Each row is a point. The ring and each string are closed loops that go straight from each point to the next, and from the last back to the first. Before rounding, they use only three directions, however many columns there are. How many times does the string pass through the ring? Passing back the other way cancels.

Ring:
0:  2.6 -3.9  0.3  0.8
1:  1.5 -2.4 -2.5 -1.0
2: -1.7 -0.4 -1.8 -3.2
3: -4.2  0.2  0.8 -4.4
4: -5.5 -0.9  4.7 -4.5
5: -4.5 -2.3  6.4 -3.3
6: -1.6 -3.7  6.2 -0.9
7:  1.4 -4.2  3.4  0.9
String, 23 rows:
0: -2.7 -5.7  6.6 -2.8
1: -2.2 -4.1  4.0 -2.7
2: -1.2  0.0  3.7  0.1
3: -3.0 -0.1  7.6  0.0
4: -6.0 -3.5  9.5 -4.0
5: -5.2 -4.1  6.0 -5.0
6: -3.4 -3.5  3.4 -4.0
7: -2.2 -0.5  3.1 -1.6
8: -5.1  1.2  4.5 -3.2
9: -8.2 -0.2  4.3 -7.3
10: -7.1 -2.9  2.8 -8.0
11: -7.8 -1.8  2.8 -8.3
12: -6.6  1.2  3.3 -5.4
13: -3.7  1.7  3.3 -2.1
14: -2.3 -0.5  2.7 -1.8
15: -4.5 -3.0  3.5 -4.9
16: -8.2 -3.6  6.8 -7.6
17: -7.9 -4.0  8.3 -6.8
18: -5.2 -5.2  6.3 -5.4
19: -2.1 -2.8  3.1 -2.4
20: -1.3 -0.2  3.7 -0.1
21: -2.1 -1.3  7.1  0.1
22: -3.0 -5.1  9.3 -1.5
Times through: 2

Ring (8 x 9):
0:   4.1  -6.3  -3.0  -4.6   3.6   2.7   1.2 -10.2  -2.2
1:   2.1  -3.7  -7.1  -3.7   6.1   0.2   4.3  -8.6   0.3
2:  -0.6   0.8  -9.2  -0.1   5.7  -3.4   5.6  -2.2   3.2
3:  -2.0   0.5  -8.3   3.9   1.3  -5.8   4.2   4.6   2.2
4:  -1.4  -2.2  -5.6   5.1  -2.4  -5.3   1.7   6.2  -0.4
5:   1.2  -4.2  -1.0   3.2  -4.2  -2.0  -1.5   3.2  -2.5
6:   3.0  -4.6   1.0   0.7  -3.3   0.5  -2.5  -0.8  -2.9
7:   4.7  -5.9   0.1  -3.5   0.7   3.1  -1.3  -8.0  -2.9
String:
0:  -3.2  -3.4 -10.5   5.4   0.0  -7.3   5.2   6.0   0.0
1:  -1.9  -4.9  -8.0   4.8  -1.5  -5.8   3.3   5.0  -1.4
2:   0.6  -3.7  -5.0   1.4   0.1  -2.4   1.8  -0.1  -1.0
3:   0.9   0.5  -2.8   1.6  -0.1  -2.0   0.5   1.4   1.1
4:   1.1   0.4  -0.5   3.0  -2.9  -2.1  -1.4   3.9   0.3
5:   2.0  -0.4  -0.4   1.3  -1.6  -0.8  -1.2   0.9   0.0
6:   2.0  -3.3  -2.1   0.4  -0.7  -0.6  -0.1  -1.3  -1.3
7:   2.0  -2.8  -2.7  -0.2   0.4  -0.5   0.5  -2.2  -0.7
8:   4.5  -0.5   2.0  -2.4   0.2   2.7  -2.3  -4.9  -0.1
9:   6.6  -5.4   3.1  -5.5   0.8   5.7  -3.1 -10.9  -3.1
10:   6.4 -11.8  -0.7  -6.9   2.3   5.7  -0.7 -14.7  -6.0
11:   3.6 -11.6  -5.1  -4.2   2.8   2.0   2.2 -10.7  -5.1
12:   2.4  -6.0  -5.3  -2.5   3.2   0.3   2.6  -6.9  -1.8
13:   1.8  -6.8  -7.2  -2.7   4.3  -0.2   3.9  -7.7  -1.8
14:   1.4  -2.0  -5.5  -1.1   3.3  -1.0   2.8  -3.9   0.6
15:   1.4   2.6  -4.4  -1.0   4.0  -1.0   2.4  -2.8   3.2
16:  -0.7   4.2  -9.2  -0.4   7.0  -3.5   6.0  -1.9   5.3
17:  -3.1   2.7 -12.8   2.5   6.2  -6.8   8.0   2.2   4.9
18:  -3.4  -0.8 -11.9   4.4   2.7  -7.4   6.7   4.8   2.2
Times through: 2

Ring:
0:   4.8  -3.1   2.9   2.4   3.5  -5.5  -3.5   0.6   3.4   1.5   5.3 -10.8  -7.2  -8.2
1:   3.7   0.6   2.5   0.5   5.5  -3.6  -5.3   2.9   3.3   3.5   5.0  -9.7  -6.8  -8.5
2:  -1.7   2.6   1.4  -2.6   6.7   1.3  -4.8   4.9   1.0   2.6   2.1  -2.9  -3.1  -7.1
3:  -6.9  -0.3  -0.4  -3.4   5.0   4.6  -2.3   4.0  -1.9  -1.2  -1.3   4.2   1.5  -4.0
4:  -6.3  -4.8  -3.3  -0.6   1.8   3.1  -2.0   1.0  -2.5  -3.4  -2.4   4.9   2.9  -0.5
5:  -1.8  -8.1  -3.1   2.8  -0.2  -1.3  -2.1  -1.6  -0.8  -3.6  -0.5  -0.3   0.3  -0.7
6:   2.1  -8.5   0.0   4.0   0.1  -4.7  -1.4  -2.2   1.2  -2.7   2.4  -6.0  -3.4  -4.0
String, 15 rows:
0:   7.4  -3.0   3.4   3.5   3.5  -7.6  -4.3   0.2   4.6   2.6   6.7 -14.1  -9.1  -9.1
1:   5.5  -0.7   5.7   1.1   5.4  -5.6  -3.1   2.2   4.2   2.8   6.8 -12.8  -9.1 -11.5
2:   0.9  -0.3   4.8  -1.0   5.7  -1.9  -1.9   3.1   2.1   1.2   4.3  -7.0  -5.8 -10.1
3:  -0.7   3.0   4.7  -3.1   7.6   0.3  -3.1   5.3   1.8   2.7   3.8  -5.3  -5.2 -10.5
4:  -3.7   6.2   2.6  -5.3   9.0   3.7  -5.0   7.4   0.6   3.8   1.9  -1.2  -2.8  -8.6
5:  -4.5   3.6  -1.1  -3.6   6.7   3.9  -5.8   5.7  -0.4   2.5   0.0   1.3  -0.3  -4.4
6:  -3.6   1.2  -3.4  -1.7   4.9   2.7  -6.5   3.9  -0.5   1.8  -0.5   1.1   0.4  -2.0
7:  -2.6  -2.9  -0.6  -0.3   3.3   0.6  -2.8   1.8  -0.3  -1.0   0.5  -0.6  -0.9  -4.0
8:  -4.8  -4.5  -0.6  -0.7   2.6   1.8  -1.0   1.3  -1.5  -3.0  -0.7   2.1   0.8  -3.4
9:  -1.1  -3.0  -3.4   1.2   2.4  -0.4  -5.4   1.1   0.1   0.1   0.2  -1.5  -0.7  -1.4
10:  -1.1  -6.2  -5.9   3.1   0.1  -1.1  -5.4  -1.0  -0.6  -1.5  -0.9  -0.3   0.8   1.6
11:   1.1 -10.9  -5.5   5.9  -2.5  -4.1  -3.5  -4.0  -0.1  -3.7  -0.2  -2.7  -0.1   1.8
12:   1.5 -13.1   0.9   5.3  -2.1  -5.6   2.0  -4.6   0.4  -6.2   2.0  -5.3  -2.8  -4.0
13:   2.0  -9.6   3.3   3.6   0.3  -5.2   1.6  -2.5   1.3  -4.2   3.4  -7.0  -4.6  -7.0
14:   7.1  -8.6   5.2   5.1   1.0  -9.0   0.1  -2.6   3.9  -1.6   6.6 -13.9  -8.9  -9.7
Times through: 0
String:
0:  -0.8  -2.5   1.1   0.0   3.7  -0.9  -2.6   1.8   0.7  -0.3   2.0  -3.5  -2.8  -5.9
1:   2.8   0.7  -0.5   0.9   4.9  -2.7  -7.1   2.7   2.6   3.7   3.5  -7.6  -5.0  -5.4
2:   6.6   3.6   0.9   1.2   6.5  -4.9  -9.3   3.8   4.8   7.0   6.1 -12.8  -8.4  -7.8
3:   5.0   2.1   4.1   0.1   6.6  -4.3  -5.5   3.6   4.2   4.7   6.3 -11.8  -8.5 -10.4
4:   1.5  -0.3   4.1  -0.6   5.5  -2.2  -2.7   2.9   2.3   1.6   4.3  -7.4  -5.9  -9.5
5:  -0.3  -1.5   2.1  -0.4   4.5  -1.1  -2.7   2.4   1.2   0.4   2.7  -4.5  -3.7  -7.1
6:   1.4   1.5  -0.4  -0.1   5.4  -1.3  -6.8   3.5   2.1   3.6   2.9  -5.9  -4.2  -5.5
7:   0.9   6.3  -0.6  -2.3   8.0   0.4  -9.3   6.3   2.5   6.6   3.1  -5.6  -4.4  -6.2
8:  -3.7   6.0   0.6  -4.7   8.4   3.8  -6.4   7.1   0.4   4.2   1.2  -0.5  -1.9  -6.6
9:  -3.2   1.9  -1.4  -2.3   5.7   2.4  -5.7   4.4  -0.1   2.0   0.4  -0.1  -0.8  -4.0
10:  -1.7  -0.8  -1.8  -0.4   4.0   0.5  -5.1   2.6   0.2   1.0   0.7  -1.5  -1.3  -3.4
11:  -5.1  -3.6   1.6  -1.8   3.5   2.1   0.2   2.0  -1.3  -3.0  -0.1   1.6  -0.1  -5.6
12: -11.0  -3.6   1.2  -4.5   3.9   6.8   2.4   3.1  -4.1  -5.5  -3.1   8.9   4.0  -4.4
13: -11.8  -1.8  -2.7  -4.6   3.9   8.2  -0.9   3.9  -4.6  -3.9  -4.6  11.1   5.9  -0.9
14:  -7.4  -1.1  -3.5  -2.5   3.8   5.0  -3.8   3.3  -2.5  -1.3  -2.7   6.0   3.2  -0.8
15:  -3.8  -1.4  -2.3  -1.0   3.7   2.0  -4.3   2.6  -0.8  -0.2  -0.5   1.2   0.4  -2.5
16:  -6.9   0.7  -3.0  -3.2   4.9   5.1  -4.5   4.3  -2.0  -0.1  -2.1   5.0   2.4  -1.8
17:  -6.1   2.5  -2.6  -3.6   5.9   4.9  -5.6   5.2  -1.4   1.4  -1.3   3.8   1.5  -2.6
18:  -2.2   0.5  -1.3  -1.3   4.9   1.3  -5.3   3.5   0.2   1.5   0.8  -1.1  -1.3  -4.0
19:  -1.5  -2.1   0.3  -0.3   3.8  -0.1  -3.1   2.1   0.4  -0.2   1.4  -2.3  -2.1  -5.1
20:  -3.4  -0.1   4.4  -3.1   6.0   1.6  -0.5   4.0   0.2  -0.5   2.1  -1.7  -2.8  -9.2
21:  -1.1   0.0   3.6  -1.8   5.7  -0.2  -2.1   3.5   1.1   0.7   2.9  -4.2  -4.0  -8.7
Times through: 0

Ring (10 x 14):
0: -2.4 -1.9 -2.7  1.5  1.3 -4.1 -0.5  2.9  7.2  3.5  3.4 -5.3 -1.7 -0.3
1: -1.4 -3.3 -1.5  0.8  1.1 -6.8  4.7  3.2  7.8  0.0  0.0 -2.9 -1.5  1.8
2:  0.2 -3.7  1.3 -1.1  1.1 -7.4  9.3  3.0  7.8 -4.0 -4.1  1.2 -1.3  3.1
3: -0.1 -3.3  3.8 -1.7  1.3 -5.5 11.0  1.4  7.2 -5.6 -6.0  4.5 -1.8  2.5
4: -2.5 -2.2  5.5 -0.4  1.6 -1.1  9.4 -1.5  6.1 -4.4 -5.3  6.8 -3.1 -0.2
5: -4.0 -1.2  5.7  0.3  1.8  1.7  6.8 -2.8  5.4 -2.5 -3.7  6.7 -3.7 -2.1
6: -4.5  1.3  4.4  0.0  2.1  6.0 -1.4 -2.7  4.4  2.5  0.9  3.2 -3.7 -5.0
7: -3.2  2.5  2.4 -1.2  2.2  6.5 -6.6 -0.8  4.3  5.5  4.0 -0.9 -2.8 -5.6
8: -2.3  2.3 -0.1 -1.2  2.0  4.5 -8.6  1.2  4.9  7.1  5.8 -4.5 -2.0 -4.8
9: -2.5  0.3 -2.3  0.5  1.6  0.0 -5.7  2.4  6.1  6.2  5.6 -6.2 -1.8 -2.7
String, 30 rows:
0: -11.6  -0.6   5.3   7.0   2.1   7.6   3.2  -8.6   4.1   2.3   0.7   7.5  -6.9  -7.2
1: -11.4  -1.4   2.6   7.8   1.8   5.0   2.2  -7.0   4.9   3.7   2.5   4.0  -6.4  -6.3
2:  -3.0  -0.1   2.2  -0.1   1.8   1.6   0.1  -0.3   5.6   1.9   0.8   0.6  -2.7  -2.6
3:   1.5   2.4   3.0  -5.4   2.1   3.5  -4.6   2.6   5.0   2.5   1.1  -1.0  -0.9  -2.7
4:   2.8   4.1   2.4  -7.2   2.3   5.5  -9.5   3.7   4.5   4.9   3.3  -3.3  -0.2  -3.7
5:  -1.3   0.1   1.5  -1.6   1.8   0.6  -0.8   1.4   5.8   1.9   1.0  -0.8  -1.9  -1.8
6:  -4.7  -0.4  -0.2   2.2   1.7   1.1  -2.1  -0.3   5.8   4.4   3.6  -2.2  -3.1  -3.3
7:  -8.7  -1.3  -3.2   6.9   1.5   0.8  -3.8  -1.8   6.1   7.7   7.2  -5.0  -4.3  -4.6
8:  -5.0  -0.3  -5.1   3.7   1.5  -0.8  -7.7   2.0   6.5   9.1   8.8  -9.3  -2.4  -3.4
9:   2.0   0.9  -3.3  -3.5   1.6  -2.2  -7.6   6.4   6.7   6.0   5.5  -9.1   0.3  -0.7
10:   4.5   1.2  -0.3  -6.7   1.7  -1.9  -4.6   6.7   6.4   2.5   1.8  -5.5   0.9   0.4
11:  -1.5  -0.7   0.4  -0.7   1.6  -1.3   0.2   1.8   6.3   1.8   1.2  -1.8  -1.8  -1.0
12:  -8.8  -3.4  -2.8   7.8   1.2  -2.7   2.1  -1.9   6.9   4.4   4.3  -2.9  -4.4  -2.4
13:  -6.4  -2.5  -5.1   5.9   1.2  -3.8  -2.1   1.1   7.2   6.6   6.6  -7.3  -3.0  -1.9
14:  -2.1  -0.4  -5.3   1.2   1.4  -2.8  -7.2   4.4   6.9   7.8   7.7 -10.1  -1.1  -1.6
15:   2.6   1.6  -1.1  -4.9   1.8  -0.4  -6.9   5.6   6.1   4.7   3.9  -6.5   0.2  -1.1
16:   3.6   1.9   1.2  -6.6   1.9   0.5  -4.8   5.1   5.8   2.5   1.4  -3.6   0.3  -0.9
17:  -6.2  -0.9  -0.6   3.9   1.6   1.1  -1.6  -1.3   5.9   4.8   4.1  -2.1  -3.7  -3.7
18:  -8.8   0.1  -1.3   5.9   1.8   4.2  -5.3  -3.0   5.2   8.0   7.0  -3.1  -4.6  -6.2
19:  -5.6   2.7   0.6   1.4   2.2   7.6  -9.5  -1.7   4.2   8.6   7.0  -3.1  -3.5  -7.1
20:  -8.0   0.0   1.3   4.5   1.9   4.7  -2.3  -3.7   4.9   5.3   4.1   0.3  -4.7  -5.7
21:  -2.3   0.6   2.6  -1.1   1.9   2.6  -1.1  -0.1   5.3   2.1   1.0   0.6  -2.5  -3.0
22:   3.9   3.5   5.5  -8.7   2.3   5.1  -4.4   3.0   4.5   0.8  -1.0   1.3  -0.3  -2.5
23:   0.2   3.1   7.4  -5.7   2.4   7.5  -1.9  -0.9   3.8   0.2  -1.8   5.1  -2.2  -4.3
24:  -9.7  -0.7   6.6   4.9   2.1   6.8   5.2  -7.7   4.2   0.2  -1.5   8.8  -6.3  -6.0
25: -12.8  -3.1   4.0   9.4   1.7   3.4   8.0  -8.6   5.2   0.6  -0.5   7.6  -7.3  -5.3
26:  -7.0  -1.9   3.2   4.0   1.7   1.5   5.1  -3.8   5.6   0.3  -0.6   4.3  -4.7  -3.2
27:   0.4   0.4   3.9  -3.8   1.9   1.1   1.3   1.3   5.6  -0.6  -1.7   2.0  -1.6  -1.3
28:   0.1   1.2   6.6  -4.6   2.1   3.9   2.0  -0.3   4.8  -1.7  -3.3   5.3  -2.1  -2.3
29:  -3.5   1.0   6.9  -1.4   2.2   5.9   2.3  -3.3   4.3  -0.6  -2.4   6.8  -3.7  -4.2
Times through: 0
